Each row is a point. To make a cloud, some directions were put in groups of two or more. Within a group, all points are equally far from the middle, so they leave a hole (a ring in 2 directions, a hollow ball in 3). The other directions are filled evenly. Then the cloud was stretched, turned, moved and blurred a little. Count the holes, and give their numbers of directions, smallest first.

Cloud (14 x 2):
[[-34 -27]
 [ -3 -43]
 [-17 -39]
 [ 18  25]
 [ 15  26]
 [-38   7]
 [  2 -43]
 [  3  30]
 [-29  20]
 [ 11 -42]
 [ 31 -29]
 [  1 -43]
 [-40 -13]
 [-40   0]]
Holes: 1 (2)

Cloud (29 x 4):
[[ 45  22 -20   0]
 [-36 -11  40  30]
 [ -3  12  57 -12]
 [ 24 -21  20  44]
 [-43 -20  34  23]
 [-23  20  42  18]
 [ 16 -24 -28 -11]
 [-16  30   0  39]
 [-12  46  -5 -25]
 [ 27 -36  28   8]
 [ 13  13 -21 -45]
 [ 48  12  12   9]
 [-17 -16  47 -33]
 [  3 -41  12  34]
 [-10  33 -13 -43]
 [ -7 -17  51 -30]
 [-13  23 -44  30]
 [ -3 -37 -19  17]
 [  2 -18 -43  11]
 [ 31 -27  39   0]
 [-30 -17 -34  19]
 [-39  21 -36   7]
 [ 13  20 -28  45]
 [ -8 -24  23  50]
 [ 40  18 -32  14]
 [-49  10 -19 -12]
 [ 16   3 -52  12]
 [ -1   3 -53  21]
 [-14  25 -43  30]]
Holes: 2 (2, 2)

Cloud (56 x 6):
[[  1  -5  14 -63  -9  24]
 [-33 -34 -16 -24  35 -50]
 [ 28 -18 -37 -35  37 -19]
 [ 31  36  -2 -12 -14  36]
 [ 11 -10 -12  24 -25 -38]
 [-17 -30 -33  13  15  22]
 [ 29 -12 -34   2 -29  15]
 [ 17  41  15 -10 -32  27]
 [-10   1 -22 -54 -15 -33]
 [ 25 -30 -43   8   8  31]
 [  0  24  38 -29 -34  69]
 [ -8 -30   3 -41  31   0]
 [ 44 -25  -5  12  24 -17]
 [ -9  37 -11   4 -19 -17]
 [-23 -31  16 -36 -25 -36]
 [ 28  40  -3 -21 -16  23]
 [-12  45  22  -7 -27  -6]
 [ -3 -23 -23  43  22 -49]
 [  7  -4 -38 -19   5  55]
 [ 13  -8  39   8 -21  63]
 [  1 -11  10  46  21  -5]
 [-18 -18 -29 -21  12 -80]
 [ 16 -21  -6  42  29 -14]
 [-35 -23  44  -3  24 -43]
 [ -2   3  17 -59  -3  40]
 [-48  16  38  11 -24  13]
 [-26 -31  10  -3 -44  -1]
 [ 35 -17 -25 -30  -1 -37]
 [-15  -2  25   5  14 -79]
 [ -4 -41  37   3  18   7]
 [ 40  -4  -6 -24   2 -35]
 [-17  42   5  -5  -9 -29]
 [-31 -15   1   4   6  46]
 [-42 -42  18   7 -14 -31]
 [-49 -12  -7   5 -17   9]
 [-33 -16  46  -1  24 -49]
 [ -5  12  23 -32 -12  74]
 [ -4 -23  42  -3  33 -19]
 [ 11 -12  13   5  48 -44]
 [  6  11 -24 -58 -16  27]
 [-10 -38  15 -17 -40  -4]
 [ -7  10  15 -43  -3  64]
 [  3 -11  16 -62  -6  19]
 [ -8 -20  25 -41  25  11]
 [-27  10 -33 -36   1 -48]
 [-17  16   2 -52 -39  36]
 [-48  16  19 -24 -39  20]
 [ 18  18 -37 -46 -13  24]
 [  9  37  41 -37 -23  21]
 [  7 -46   5  -5  -3  39]
 [-45 -20  27  23  -8  11]
 [ 32   7 -33 -48   8  -9]
 [-18 -24  37  38  14 -14]
 [  9   6 -45 -33  31  18]
 [  6 -18  29  -6 -33  66]
 [ -5  25 -17  -2  41 -24]]
Holes: 3 (2, 2, 2)

Cloud (87 x 8):
[[ 19 -58 -37  -9 -12  21   5   5]
 [ 36  13  10  39  -2  18  46  -5]
 [-49 -47 -22  14  26  54  13  -4]
 [ -6 -64  -4   0 -30  26  35 -13]
 [-11 -52  13  32   2  45  22 -31]
 [-29   8  -9 -24   6  -4 -20  59]
 [-25  52  23  -5  47 -25  13   8]
 [ 35  12 -51  31 -13 -29  -4 -39]
 [ -5  31   9  51   1  18  -2  20]
 [ 23  54  18 -14  59   6  15   0]
 [-20  11 -15   8 -10 -12 -60 -14]
 [-21 -15   8  49 -12  38 -17 -29]
 [-13  15  14   1  -2  -7 -42  53]
 [ 59 -29 -57 -22 -23 -23  11 -14]
 [-35  17 -42  21   5  15   8  31]
 [-16  33  35  -2  54  23  56   7]
 [-40  13  78 -32  31  16  10  23]
 [ 19  -6 -50   1  15  14  -4 -33]
 [-26 -44 -48   0 -27 -32  21  31]
 [  2  50  11   5  32 -25  -4  -8]
 [ -6 -13  27  52  20  23  15  11]
 [ 20  -5  35 -47   7   1  37  -2]
 [ -7   7 -17  31  12  37  -5  15]
 [-35   7  23  -7  29  28  41 -34]
 [ -4   4  -7  25  31 -25  -7 -25]
 [ 68  20 -35  -4  14   0  36 -36]
 [ 29  -9 -26 -11 -26 -41 -26  11]
 [-35  16 -20  21 -44  20  20 -11]
 [ 26  49  27 -19 -13  25  10  -6]
 [ 36  -9  -6 -29  28 -32  21  18]
 [ 24  -9   1 -25 -15 -49  27 -15]
 [ 43  14   7   1  30  -1  64 -15]
 [-19  43  29  44  -7   8   1  16]
 [-59 -17  14  -3 -10   9 -38  26]
 [ -3 -59 -12  13  23 -13 -11 -24]
 [  2  40  75 -33  39  36  -5   8]
 [ 19 -12  48  44   1 -31  38 -20]
 [  6 -51  -5  22 -42   6  38 -18]
 [-21 -17  17 -46  39  -8 -31  28]
 [-16  39  20 -38  30  24  33  -8]
 [ 33  17 -20   6  41  -4   7 -11]
 [  1 -11  28  27   8 -28  64 -13]
 [ 31 -31 -38   0  21  -6  13  -2]
 [-37  19 -16  12 -29   7  55 -28]
 [-25 -34  -7  15  54 -14   9  15]
 [ 21 -16  -3  13 -10 -17 -11  46]
 [ 12 -30 -24 -41 -16 -19 -21 -20]
 [ 16  33  37 -37  16 -39  19  23]
 [  2  22 -41  30 -19  12 -26   3]
 [-43   1  37  22  17  43  12 -15]
 [-30   1 -57  18 -10  24   7   8]
 [-35 -58 -31   8  22 -24  18  -9]
 [-21  13  77   8  -3   7 -28  14]
 [-30  28 -15 -43  22 -23  -7  32]
 [ -6  48 -21 -12  45 -17  34  14]
 [-30 -20  -8  20   2  37  60 -14]
 [ 40  17  33 -29 -29  17   5 -16]
 [-32   9  -1 -24  22   2  -2 -42]
 [ 16  -5  41   3   7 -43  48   3]
 [  5  24  -3  37  27  31  23  43]
 [ 13 -41  39  -9  10  31  40  -1]
 [ 13  11  30  21  30  -6  27 -39]
 [-27  21  51  13  21  46  -5  -2]
 [ 26 -14  63 -29  42 -12  19  -3]
 [-56 -62  -7  42  20  -5  -1   1]
 [-47  -9 -57   5  -3  -1  -8 -21]
 [-61 -57  -9  33  32  -3   9  15]
 [  1 -56 -37 -16 -25   8  -3   7]
 [  9  54  49  -9  56  16  17  -1]
 [-39  -1 -14  -2 -34   0 -23  28]
 [-30  23  74  32   5  20 -41   0]
 [ 22  -9 -11 -15 -12 -50 -20   5]
 [-11 -32  -4  -3 -41 -29  75 -14]
 [  1 -57  -7  23 -40 -14 -31  -7]
 [ 15 -17  63  -8  20  11  31  20]
 [-25 -51  -4 -16  15 -45  18 -15]
 [-14  19  -4  11 -15  18  46 -35]
 [-15 -26  16 -25 -20  21  33  20]
 [-20   7  24 -15   8  18 -19  60]
 [ 26  21  -4 -25  10 -19 -34  48]
 [ 31 -25 -14 -18  -7  10  86 -25]
 [-13   3  39 -47  22 -21  -2  -5]
 [-12  13 -47  39  -9 -12 -13   2]
 [  8  36  28  -8  30   2 -10 -33]
 [-33  19 -19 -17  -1 -29 -31  24]
 [-27 -33  63   1   9 -41  28 -15]
 [ 21 -44 -62  -2 -41 -30   6  -4]]
Holes: 2 (2, 2)

Cloud (92 x 9):
[[-38 -31   4  -8 -13   4  21  18 -34]
 [ 17  -6  35 -26  25  27 -17  30 -12]
 [-12  39   0 -16 -35  40 -21 -31  17]
 [ 28  28   0  31 -20  -2 -38  -8 -78]
 [-51   3  -7 -14 -29 -45 -28  41 -32]
 [ 30  47  26  45 -60   4   7  13   2]
 [ -4 -22  14  22  25 -11 -22  29 -52]
 [ -7  14 -23  36 -15  26   9   7 -14]
 [-13  14  31  41  53   6 -20  -4 -64]
 [ -6 -15 -13  48  25 -10  -5  33 -24]
 [ 15  -4 -17  93   2 -12 -33   8 -15]
 [  0  33 -44 -56 -19 -35  29  15  39]
 [-10  20   1 -32 -26 -47 -41  41  12]
 [ 15  31 -34   6 -66 -22 -22  14 -17]
 [-25  40   4 -20  28  33 -10  47 -17]
 [-46  23 -19 -41  10 -16 -23 -12 -31]
 [ -3  29 -39 -47  12  -1 -37 -14 -26]
 [  9 -12  12 -27 -59 -21 -14  29  -7]
 [-18 -16 -16   3  75  -2 -52   7 -37]
 [-44  22  48 -13   3  44 -13  20  33]
 [ -8  32 -45  -5   3 -19   1 -31 -42]
 [-11   0  19 -28 -69   9 -45  29  32]
 [ 38  19 -47  57 -20 -36   0  -7   5]
 [-39 -26  34  25 -46 -12 -40  33  -8]
 [ 18   5   0  11  17  50  16   5 -70]
 [-18 -11  32  -2  -7 -17 -54  12 -48]
 [-19  -5  26  11   6  40 -22  16 -11]
 [-16   1 -18  23 -33 -25  -8 -23 -28]
 [-50  50 -12  19 -34 -27 -26  -2 -13]
 [-16  38   9 -41 -26  -7  14  14   1]
 [ 23  51  40  13 -15  -4 -32  42  -3]
 [ 24  37 -60  16 -19 -24 -37  31  39]
 [-28 -26  43 -11 -40   8 -27  49  21]
 [-47   7  36  37 -30  -2 -62  36  -3]
 [ 19  21 -24  14 -19  43 -10  34  18]
 [  5  30  -2  45 -10   3   1  10  -2]
 [-10  28 -40   3 -11  18 -21 -54   5]
 [ 33  18 -15  32 -42   2 -23   1 -40]
 [-12  13  24  51   6  16 -38   5 -27]
 [-25   5   2 -63  16  28  -7 -14 -14]
 [ 22  20  37 -68 -15  27  -8 -11  14]
 [-36  24 -12 -19  28 -13   9  13  15]
 [ 26 -21  28  -5   9  38   5  11   2]
 [-19 -24  19  -5  27  29 -15  27 -25]
 [ -7 -22  -5  -3  19   2 -52  13 -18]
 [ 41   8  11   1   0  39 -26  39  -1]
 [  6  -2 -11   5 -43  38   3 -22  32]
 [ 12  49  10  19   2  -7 -42 -20  27]
 [ 12   7  27   4 -58  -3   6  19  -2]
 [ 53   6  11 -26   7  19 -14  23  -2]
 [-42  -1  28 -26  11  34 -33  -6 -44]
 [-21 -11  15  61   7  48 -41  37 -18]
 [ 25 -20  28  26 -32   1 -18  24  54]
 [-17  19  -8  36   7  10 -55  48 -31]
 [-61 -15   0   2  24 -10 -37   1  16]
 [ -9  18  13  29 -32  -5 -23  33 -30]
 [-55 -16  68  39   7   1 -54 -15 -12]
 [-29  -1  20  17   1   3 -53  10 -53]
 [-18  -4   4  29  43 -12 -47  -9 -33]
 [ -8  49  -5 -14 -62  14 -44  18  23]
 [ -9  19  24  -7 -26  56 -29 -14  21]
 [ 14  -2  13   8   7 -54 -20 -11   4]
 [ 15 -21  21   4 -44 -21 -30  39 -22]
 [ 22  61 -18 -15   1  40  -7 -37 -37]
 [-14  15  30  67 -11  -2 -32  61  -1]
 [-37 -31   1  27   6  -7 -19  34  31]
 [-15  50 -26  -2  -8 -27 -45  25 -42]
 [ 20  31  59  41  18  51   1 -14 -14]
 [-26  11 -11 -42 -66 -81  12  -6   0]
 [-41  -9  43  25  23 -11 -54   8  29]
 [-31   5  31  62 -13   9 -19  24 -27]
 [-10   9 -16 -22 -40 -50  11  10  26]
 [-13 -32  53  -9  31  59 -27   1  17]
 [-20   3  48  -4  22  17 -52  18 -38]
 [  0  22  12  31 -18  17  10  47  -5]
 [ 21  -6  -9   6 -46  -3 -25  38  39]
 [-53  43  34 -27  33   9   0 -20  11]
 [  4  -3 -28  26  16  -9   6  -5  -1]
 [ 20  43 -20  -5 -17 -28  -8  27  25]
 [ -9  17 -47 -28 -27 -20  -4  -2 -12]
 [  8 -10   3  -8 -54 -31 -29  16 -31]
 [ 12  19  20 -48 -34  28  22  31  25]
 [-39 -18 -15 -14 -55   8  -6  26  40]
 [ 20  45  32 -15 -10  22 -21 -23 -21]
 [-17 -15  19   9 -38  11 -45  27  26]
 [-15  20  51  22   7  13 -25  56  12]
 [ 12  26  12  45 -44  29  -6  18  10]
 [  6  47 -28 -33   8 -16 -14 -18   7]
 [  5 -18  -7 -17 -17 -30 -15  39  43]
 [-29  22 -10  21 -26  -2 -22 -39 -44]
 [-28  40  40   0  58   9 -22  20  -6]
 [ -2  19 -17 -14 -26   8   7  -3 -22]]
Holes: 0

Cloud (97 x 9):
[[ 36   9   3 -20 -15   5  40 -30  11]
 [-12  -6  16   9 -32 -40  46 -61 -21]
 [ 23  34  -8  49  -1 -20  29  25 -16]
 [ 27  29  38 -36  -5 -30   0 -33 -37]
 [-12  16   1  -3 -10  22  10  31  46]
 [ 17 -33  11  72 -20  41  29 -10  43]
 [ 39 -15  12  12   4  12  37 -43 -28]
 [-10 -37  46 -20   1 -46 -13 -34   4]
 [  6  26   7 -26 -13 -42 -16 -49 -25]
 [-10   7  69  26  -9 -12 -25 -13 -16]
 [ 20  26  -3  50 -18  -3  41  30 -16]
 [-14  59 -40  -6 -19  31  -2  15 -45]
 [ 26  18  -7  31   0 -32  49   4  -5]
 [ 51  17 -15   1  -4   2 -38  29 -30]
 [ -2  -5 -23  20  16  22  50  15  15]
 [ 70 -20  26  30  -1  13   6   5  46]
 [-26  41   3 -18 -10  -2   5  10  20]
 [ 44 -19  13  42  13  19  40  11   6]
 [-10 -11 -16   7  -5   8 -33  14  -5]
 [ 40  -1   2  39   2  -2  -5  59 -14]
 [ 68  39  10   5   8 -16 -13  51 -46]
 [ 32 -31  10  28 -15  14 -10 -43  21]
 [  2  37  19  55 -31  34  -8 -22  27]
 [ 27 -24  24 -33 -14 -11  -2  35  14]
 [-11  53  47  28  -2 -25  -1 -46 -38]
 [ 75  -1   6 -20 -11 -55  38 -15 -23]
 [ -5 -13 -13  27 -23 -12   1  39  40]
 [ 50 -27  -9 -38  14 -20  11  11 -19]
 [ 44  32  22  54   6  51  -4  31  18]
 [ 20  33 -41 -33 -15 -38  32  15 -40]
 [-35  15  32 -25   2 -22 -30  -5  18]
 [-47   8  15  -9  -4 -38  25  20 -21]
 [ 55  34  -9  35 -38  28  21   6  -7]
 [-18  10   7   4 -29  15 -40  12  11]
 [ 48 -11 -32  26   4  24  22  51 -16]
 [-15   4   5  59   9  -4  14   9  39]
 [ 23  46  12  -3  20  22   5   6   1]
 [-15  39 -34 -13  -8 -20  12 -24 -51]
 [-23  -8  49  44  13  10 -19 -39  37]
 [ 46 -13  31  42 -32  30   8  19  36]
 [-48  13  32  27 -12  10   6   4 -30]
 [-38 -13 -13 -49 -14   1  43  -4 -10]
 [ 19  53   9 -24  13 -17   6  15  -8]
 [ 10   8 -35 -25 -26  20 -12  23 -19]
 [ 37  36  -2  -2  17  31 -30  21  -2]
 [-60  43 -14  20  -3  32 -27  14 -14]
 [-11  42  17  18 -36  -8  -4 -45  -8]
 [ -3   0 -15  15   0 -46  36  -7 -31]
 [-35  67  -7  35   2  30 -25 -11 -39]
 [ 16  24  58   6   1 -15 -38  23 -21]
 [-43  29 -18  -8 -35 -18  29 -17 -29]
 [ 87  13   6  16 -28 -19  26  15 -25]
 [ -2  25  33  38 -33  -8 -22 -12  38]
 [ 61 -14 -29  39 -14  44  56  14  28]
 [ -8  24  46  30  12  -5  26   1  -5]
 [ 37  21  27  26   4 -19  41  22 -10]
 [  5  13  22  47   4 -41  18  15  -5]
 [  0 -29 -24 -18  -6  -5  75   6  -1]
 [-10  10  -8 -28   8 -36  36  41 -16]
 [-62   3  34  -9 -15 -49 -10 -48 -14]
 [-30  39 -10  63 -16  33  22 -15   2]
 [ -9  17   3  18  10  29  45  21  23]
 [ 35 -29 -23 -15   5  11  27 -23 -23]
 [ 31  17   1  57 -42  35  32   5  13]
 [ 22  35 -10  13  13  16 -35  31 -52]
 [ 44 -21  16  28 -17 -20  61 -12 -20]
 [ 52 -20 -23 -23 -32   4  71  12 -28]
 [  0  20 -38  11  -4   0  -3  57 -35]
 [-19 -22 -12  14 -13  11  50 -60  11]
 [ 37 -14 -51  -8  -5  20  30  -8 -10]
 [-39  13  -1 -27 -10  39   4 -16 -19]
 [ 48 -29   4 -15 -15 -45  57  30   9]
 [ 14 -22  55  29   1 -30 -12 -28  52]
 [ 21   0 -17  23 -35 -21  28 -43 -23]
 [-13  48  14  12  16  -2  28 -31 -16]
 [  3  36  20  -8   1 -23 -11  67 -31]
 [ 43 -41 -22  22 -41  21  29  20  40]
 [-21  -6  12  32 -16 -30  49  -9  24]
 [  7  18  12 -33 -35 -37 -13  37 -29]
 [-26 -27  39   0  -5 -68  -3 -17  -5]
 [ 39  58  16  12  10 -39 -11 -20 -41]
 [-35  38 -20 -28 -27 -25   0 -11 -56]
 [ 48  54  18  42 -18  -7 -15   1   6]
 [ 41 -14  -5  60 -41  30  31  -7  34]
 [  3 -14  19   3  -7  -2 -19 -15 -45]
 [ 22   3  46  -7 -28 -23  20 -54 -32]
 [-25  43  -9  12 -23  43 -10  24  22]
 [  0  37  47  54 -24  15 -27  17   7]
 [ 34 -30 -19  23 -38 -23  26   1 -15]
 [-36 -11 -14 -33 -20  10  26 -40   2]
 [ 24  -1 -20 -61  10 -17  22  31 -38]
 [ 16  25 -40 -16  -6 -37   4  18 -56]
 [ 14 -27 -22  53 -30  15  32  -1   5]
 [-10 -31  58  26 -17  -1  29 -37  34]
 [-32  48 -12 -20   7  -3 -19  27   3]
 [ 12  30  40  -9  22   4 -21  20   0]
 [ 28  21  -4 -49 -15 -19 -11  45 -54]]
Holes: 2 (3, 6)

Cloud (91 x 9):
[[ 14  27   7 -32  29 -40  -4  -7 -39]
 [  3 -19 -12 -71  12 -16  -5 -18 -26]
 [ 18 -50  10  -5 -11 -24 -20 -34  23]
 [-27  12 -22   0 -48  57 -37 -13   1]
 [ 11 -14  -9  -3  37 -26   5 -61  -2]
 [ -4  18   9 -29  38  -8  34  35  -8]
 [-18  15  20  29 -32 -22 -17 -48 -31]
 [ 29  -1 -26  30  25  -5 -12 -52  -4]
 [ -3 -46 -26   9 -14  14  14 -26  26]
 [-15 -45 -17 -10  14  -1   1  29 -33]
 [  5 -52 -41 -10 -14   7 -28 -51  31]
 [-76  -3  -5  15  21   8 -34  -8  -2]
 [ 29 -14 -29 -25  40 -60 -22 -20   3]
 [ 43 -48 -12 -24 -31  -3   7 -23   1]
 [-38  -2   1  -4  23  68 -25 -33 -27]
 [ 23  17 -21  19   6   0  27  -3  21]
 [ -6  21  22  -6  64 -29  45  -3  -9]
 [-12  65   5 -24  40 -30  -3  -8 -15]
 [ -1   6   0  25  -7  26 -10  -3  30]
 [-11  10   8   3 -55 -10   5 -62 -32]
 [ 33  33  32   5  -7  22  15 -24 -16]
 [-32 -50 -17   4 -37   3 -31  44   1]
 [  6  15   8  -1 -26  20  23  28  19]
 [ 13  19 -35  -1  23 -25  17  -2 -58]
 [-24  16  -3 -20  34  44 -10 -51 -45]
 [-40  22   8  -7  44  -6 -20  26   4]
 [ -6 -13  -3  10  36 -38  13 -23 -37]
 [ 10   2  23 -28 -27  32 -38 -30  12]
 [ 27 -27 -21 -18  17   0  19 -49  24]
 [-45  -3 -10 -13 -36  42 -49  15 -12]
 [-40  62  34  34 -37  27  -9 -36 -39]
 [ 39 -24 -80 -34  37 -36  34 -32   5]
 [-18 -22 -16 -26  23 -63 -21  -7  -9]
 [-46  11 -36  11 -18  30 -54  -4  21]
 [-68 -34  51  -3 -26  -1 -42  61  -4]
 [ 12 -22 -29 -39  21  20 -18  -8  30]
 [ -1  35  43 -15 -27  -9 -21 -69 -24]
 [ 52   3 -19  10  14  -2 -28 -34 -26]
 [  0  -1 -13  34 -46  31 -42 -30 -22]
 [  7  52  17  10 -25  28 -31 -46 -20]
 [-50  21  42 -11 -30  17 -24 -43 -25]
 [-12  50   0 -13 -18  -2 -19  -8 -18]
 [-49   8 -34   2  -3   0   4  26  12]
 [  4  35  27  -2 -36  19 -38 -40  -8]
 [ 10  -1 -10 -41  16 -72  23 -11 -31]
 [-43   8  22 -47  25 -10   0  -8  -6]
 [  3 -62  26  -4 -43   6 -63   8  33]
 [ 35 -18  26   5 -24 -37  22 -19   1]
 [ 19 -20 -22  14 -32  35  -2 -47 -36]
 [ -2   6   0  12 -10 -24  -5  35 -20]
 [-34 -10   3  29  47 -31   3  32 -11]
 [ 15  29 -21  -4  60 -30  22 -83 -25]
 [ -5 -45 -12   7 -23 -23 -11  29  52]
 [ -1 -23   1  33 -53 -26   0   6  22]
 [ 37  34  17  16 -15  24  22 -13 -21]
 [ 22 -24 -45 -22   7  -6  17 -15  33]
 [-50  50 -27  15  21 -38  26   9 -13]
 [-36  -3  30  22 -23  -5  22  11 -40]
 [ -6 -42   6 -26 -26 -25 -39  19  12]
 [-10 -22  20   5  26 -34 -17 -36   4]
 [ 18  22  17 -12 -36   8  28 -11  10]
 [-35  38 -23 -15  11 -72 -13 -21  14]
 [-11 -35  11 -34 -26   3 -16  38   4]
 [-33 -26  19 -26 -27  -8 -46  32   0]
 [-10  -2  37 -26 -44  20 -15 -46   0]
 [-60  59  25  12  -3   9   5 -14 -46]
 [ 21 -44   1   0  -2  30 -39  37  -2]
 [-28 -40 -29  14 -25   0 -60   7  37]
 [ 16 -61  25 -21 -43  20 -36  -8  20]
 [-42  11  36  27  25 -65 -13  30 -16]
 [ 43 -38 -49  -1  -5 -16  12 -47  -1]
 [ 39 -32  12 -43   5  41  16 -33  14]
 [-39   5  20 -16  -1  26  19 -18 -19]
 [-41 -32 -49 -41   2 -56   3 -15  16]
 [  9   0 -11  -9  16 -55  23 -74   0]
 [ 14 -12 -36  21   4  21   5   1  25]
 [-80   9  41 -17  -3  18 -36  17  -2]
 [-27  39  10   8   0 -14  27 -47  -5]
 [-58 -27  15 -19 -33 -21  -9  25 -19]
 [-55  -8  -3  -8 -23  35 -37  29 -25]
 [ 31   5  41  -9 -36 -16   3  -8   4]
 [-11 -25 -12  25 -24  10 -28 -52 -25]
 [-12  -8   7 -16  -6  -9  19 -45  22]
 [ -2  -8  -6  19  28 -33 -19  41  27]
 [ -6   6   3 -36  11  14 -24   9 -16]
 [ 25  20 -34 -19  35  20 -15 -28   5]
 [-27 -41  21  17  35 -22 -18  58  -8]
 [  0 -50   7  -6 -17 -14 -42 -18  54]
 [-35  26  13 -29 -14 -74  -3 -16 -32]
 [  3  38  52 -10 -43 -17  -8 -47  -7]
 [ 51 -43 -35 -12  23  -7 -32 -27  -1]]
Holes: 2 (2, 2)
